Rows are points. The points of each table are mixes of a few directions, plus a little noise. How many directions does each table use, and how many do they share? Where both have some left over, give the other angles between the two spaces (their principal angles), to ten degrees, smallest first.
(in the rows, 128 means zero)

First, 4 rows:
[[ 91 120]
 [ 94 121]
 [134 129]
 [194 142]]
Second (4 x 2):
[[112 168]
 [153  63]
 [121 145]
 [125 136]]
Directions: first 1, second 1, shared 0; angles 80

First:
[[128 105 136]
 [128 206 100]
 [128 104 137]
 [128  86 143]
 [128 185 108]
 [128  82 144]]
Second, 4 rows:
[[176 168  97]
 [156 106 126]
 [ 81 142 140]
 [100  97 149]]
Directions: first 1, second 2, shared 1

First (8 x 4):
[[129 119 131 130]
 [128 118 133 130]
 [122 194  96 116]
 [134  60 160 141]
 [133  54 163 143]
 [122 200  93 114]
 [124 175 105 119]
 [129 104 140 133]]
Second, 8 rows:
[[130 104 113 154]
 [123 195 171  55]
 [131  84 100 176]
 [131  82  98 179]
 [126 152 144 101]
 [130 108 115 150]
 [126 154 144 100]
 [127 146 139 109]]
Directions: first 1, second 1, shared 0; angles 60

First:
[[142 127 144 127 161 106]
 [112 107  68 139 128  87]
 [134 144 186 121 104 212]
 [116 165 131 112  68 139]
 [135  80 115 149 182 133]
 [129 145 123 120 125  90]]
Second:
[[118  97 103 143 130 158]
 [138 142 151 121 136 120]
 [144 143 180 120 138 158]
 [107 132  73 128  96  86]
 [143  74 139 151 197 160]
 [118 181 121 105  71  86]]
Directions: first 3, second 3, shared 3

First, 7 rows:
[[ 95 154 169 132 113 145 144 110]
 [181 104 105 100 154  72 106 134]
 [112 153 134 187 104 161 162 106]
 [150 182 154 126  88 119  94 127]
 [121  95 108 158 141 148 117 148]
 [ 82 135 112  65 118 163 174 129]
 [155  72 114 129 176  89  98 143]]
Second, 8 rows:
[[128  91 140 134  93 123 118  98]
 [143 199 100 113 168 140 161 234]
 [125 147 127 128 168 138 120 107]
 [157  78 156 138  95 159  95  66]
 [118 144 115 123 123 110 148 173]
 [ 93  73 138 136  75  85 124  80]
 [132 165 116 122 163 137 138 161]
 [127 126 132 130 139 133 119 105]]
Directions: first 5, second 3, shared 0; angles 50, 70, 90

First (7 x 9):
[[121 112 179 141  57 115 123 129 110]
 [119 129 104 103 120 167 153 146 129]
 [118 148 158  81 104 124 124 116 143]
 [146 144  96  90  90 165 175 154 106]
 [119  93  92 199 202 131 107 130 135]
 [178 173 122 123 176  66 109  99 127]
 [ 94  96 145 160 146 130 102 122 146]]
Second:
[[146 127 140 147 115 117 131 128 110]
 [108 141  97 131 149 138 134 116 152]
 [ 84 121 134  35  58 153 130 150 141]
 [127 118 136 107 158 132 114 134 135]
 [110 123  91 146 141 118 119 125 139]
 [177 150 141 225  56  95 166 109  77]
 [188 164 208 114 223 174 155 109 134]
 [126 118 114 150  97 107 124 132 114]
 [109 120  98 130 153 124 114 127 144]
 [109  99 123  93 130 120  96 148 132]]
Directions: first 4, second 4, shared 2; angles 70, 70

First:
[[149  71 155 136 199 138  76 193 143 165 148]
 [155  60 128 115 132  94 111 188 107 145 122]
 [ 96 161 171 137 129 109 131 121 172 107 148]
 [ 65 167 107 143  88 114 175  62 151  87 126]
 [149 104 151 107  98  76 128 171 116 123 124]
 [141 135 121 127 136 149 122 122 118 137 126]
 [132 138 123 121 107 123 139 119 118 122 120]
 [178 158 123 106 104 151 128 122  87 137 111]
 [ 86 155  72 160 159 198 141  52 138 130 128]]
Second (11 x 11):
[[ 82 182 122 110 165 147 191 199 105 134  83]
 [155 135 122 221 105  90  34  80  75  87 167]
 [111 149 128 104 152 138 170 156 128 133 101]
 [111 118 129  95 122 147 157 154 152 153 123]
 [103 147 127 100 147 144 174 168 131 140 102]
 [124 107 130 111 111 138 130 131 151 146 138]
 [137 129 129 136 132 121 120 113 123 119 129]
 [149 119 122 208  90 100  37  89  92 104 175]
 [151  85 131 139  91 121  83  91 149 134 165]
 [134 106 133  86 130 139 154 123 163 144 122]
 [149 131 136  98 164 123 159 103 140 114 103]]
Directions: first 4, second 3, shared 0; angles 70, 90, 90

First (9 x 12):
[[127  87 159 158  89 107 167 145 135 153 156 121]
 [144 138 158  85 142 125  49  86 155 127  94 189]
 [112 124 129 114 153 127 109 122 161 114 129 130]
 [119 114 112 122 146 168 145 143 103 147 131 102]
 [126 140 127 116  94  99 249 171 173  99 153 107]
 [144 149  92 111 146 151 153 161  87 154 141  88]
 [145 156 106 163 134 123  49 102  69 135 113 133]
 [119 128 145 169 118  73  72 102 158 105 136 147]
 [115 116 124 114 131 179 158 121 113 119  99 136]]
Second:
[[116 111 135 178 107 117 120 116 115 121 130 128]
 [151 165 112  20 175 155 151 155 158 139 124 124]
 [113 109 134 181 106 118 122 116 114 120 130 128]
 [ 98  91 138 231  85 109 122 106 102 109 131 125]
 [130 150 108  61 161 157 168 151 150 121 124 116]
 [138 150 115  63 157 148 148 146 147 131 125 123]
 [183 150 152  82 134  97  49 120 127 180 130 161]
 [ 90 113 111 159 124 149 183 134 129  92 126 105]
 [132 113 146 177 102 102  89 109 110 138 131 141]]
Directions: first 6, second 2, shared 2

First (11 x 14):
[[141 170 165  62 116  63 187 137 105 108 111 102  11 123]
 [103 103  81 136 116 179 122 159 134 129 151 106 177 150]
 [150 167 114 124  94 148 153 198 135  86 139  96 154 143]
 [100  87 114 106 143 142 126 109 129 141 132 136 111 132]
 [129 165 195 167 137 115 135  74 132 178 108 151 126  95]
 [ 94 110 110 156 125 138 116 111 115 169 141 104 150 139]
 [133 124  84 140 110 161 118 178 135 100 146 108 181 149]
 [169 141 165 149 148  86  99  93 131 120 105 173 125 104]
 [102  78 123 112 158 163 113  97 146 144 130 167 133 120]
 [122  96  97 132 135 174 107 145 147 113 140 145 177 135]
 [163 168 164 125 126  39 130 107  98 121 105 121  63 118]]
Second, 10 rows:
[[129 122 125  96 130 105 125 169 164 147 138 119  96 152]
 [131 138 145 132 128 111 114 161 178 174 137 125 130 146]
 [122  88  85  34 132 100 147 169 120  80 140 110  40 158]
 [124 108  95 105 128 148 152  86  51  47 118 128 111 109]
 [124 121 111 141 128 163 146  64  47  57 112 136 144  95]
 [132 163 168 207 126 147 111  98 141 176 121 143 203 102]
 [130 139 137 169 126 152 129  84  97 118 119 139 168 102]
 [130 136 139 143 126 128 124 130 140 145 130 129 139 128]
 [129 117 124  85 129  95 122 185 177 156 142 117  86 161]
 [130 147 156 166 129 127 113 134 163 175 130 132 160 127]]
Directions: first 5, second 2, shared 1; angles 80

First (11 x 18):
[[129 141 139 101  89 116 143 112 144 117 158 139 128 130 152 142 135 114]
 [119 107 121 119 146 120 132 123 128 136 123 139 131 140 116 123 110 134]
 [130  97  98 183 209 142 108 148  87 144  61 102 138 121  81  96 109 158]
 [130 160 153 104  73 131 131 127 154 118 170 137 117 126 159 150 151 107]
 [152 114  91 142 142  91 167  85  85  98  87 104 166 106 130 111 119 137]
 [133 157 148 101  71 122 140 117 150 113 169 137 123 124 162 149 148 107]
 [123 148 150 108  93 135 124 134 153 128 162 140 114 133 146 145 141 114]
 [125 156 154 123  96 149 110 148 151 132 158 132 108 127 143 144 150 115]
 [168 114  72 214 200 120 137 116  42 104  24  60 171  80  98  85 129 159]
 [125 148 148  94  78 122 138 118 155 120 172 145 120 133 157 149 140 109]
 [ 73  67 135 120 212 161  78 180 158 199 124 173  94 186  63 115  75 153]]
Second (8 x 18):
[[162 159 120 124  75  97 169  85 109  81 131 105 155  95 170 135 154 112]
 [134 150 140 110  86 122 139 117 140 113 154 131 127 122 154 143 144 113]
 [132 145 138 114  96 124 135 121 139 118 149 131 126 125 147 139 140 117]
 [132 154 145 104  77 123 138 118 147 114 164 136 124 124 159 147 146 109]
 [ 95  68 111 164 239 160  81 176 117 184  76 136 113 159  53  96  82 166]
 [100  70 106 167 238 155  87 169 110 178  71 131 119 153  55  95  84 166]
 [146 129 109 143 130 111 147 107 102 108 104 108 149 109 132 120 132 131]
 [122 151 155  97  80 133 127 131 161 127 174 147 112 136 153 150 143 109]]
Directions: first 3, second 2, shared 2
